Each row of a before or after table is a point. The points were changed in one or more steps. Then noise was added and the rows were shuffled. The steps act on columns, c1 being the first. What was done? A step turns or swaps two columns, mirrors them in a line or flattens them onto one, adds a multiple of one to another, or multiplies or shifts one. Angles are multiples of 10 degrees, from the lower column toward the higher: turns from -170 to 170, lines from 10 to 170 but not 90. Use the fewest steps. Two steps may share a column if one is a turn and the other turns, adds or multiplies; they go together, in the order done. Otherwise the lowest column goes first.

Before, 8 rows:
[[ -7 -79 -29]
 [-21  35 -13]
 [ 91   0  28]
 [ 40 -61 -17]
 [  3 -64 -21]
 [  4   3  14]
 [-22 -26   4]
 [ 27  11  26]]
After (8 x 3):
[[  3 -23 -21]
 [ 13   2   6]
 [-17 -61   6]
 [-17 -60  41]
 [ 26  12  26]
 [-26 -83  -6]
 [-13  34 -21]
 [ 29   1  92]]
Steps: swap c1 and c3

Before, 14 rows:
[[  1 -69 -17 -47   2   6   1 -36]
 [ -7   5 -26 -24  18  -9  -6  27]
 [-10 -37 -11 -70  -6 -26  24   7]
 [  4 -32 -19   0  11  38  34 -22]
 [-27 -31 -55   1  -5   1  -8  48]
 [-27 -58  11 -20  54  14   8  -2]
 [-21 -48  11 -30  13  26 -40  14]
 [ 24 -48   7 -53 -10  38  -4  -3]
 [  0 -66  41  -1 -25 -25  35   5]
 [  3  69 -74  45  21 -36 -85  15]
 [  2 -44 -42  -8  44  15  -5  37]
 [-34  95 -66  34  55 -15 -57  13]
 [-26  85 -46  27  20  14 -41  44]
 [-64 -11 -52 -28 -26   5 -38  -9]]
After:
[[-49 -44   9 -62 -14   9   7 -26]
 [-42 -44   5 -11 -28   7 -37 -10]
 [-27  -6 -23 -24 -15 -15  -3  22]
 [-89  -5 -46  16 -29 -19 -36 -14]
 [-53  54 -48 -15  22  32 -47  82]
 [-53  79 -65 -38  46  22 -52  63]
 [  1 -42  11  -9 -70  -3  -6 -27]
 [-20  51 -70  -8  61   5 -80  49]
 [-17 -17 -19 -11 -22  29  37 -34]
 [-16 -56  43  27  10 -26  39 -35]
 [-18 -45 -13 -20 -39 -23   5 -65]
 [-13 -61 -40 -44  -6  14  -5  11]
 [-24 -33 -14 -17 -31 -65  27 -15]
 [-48 -55 -48   1   2   0  -6  20]]
Steps: shift c1 by -20; turn c2 and c8 by 30 degrees; turn c4 and c5 by 70 degrees; turn c5 and c6 by 40 degrees
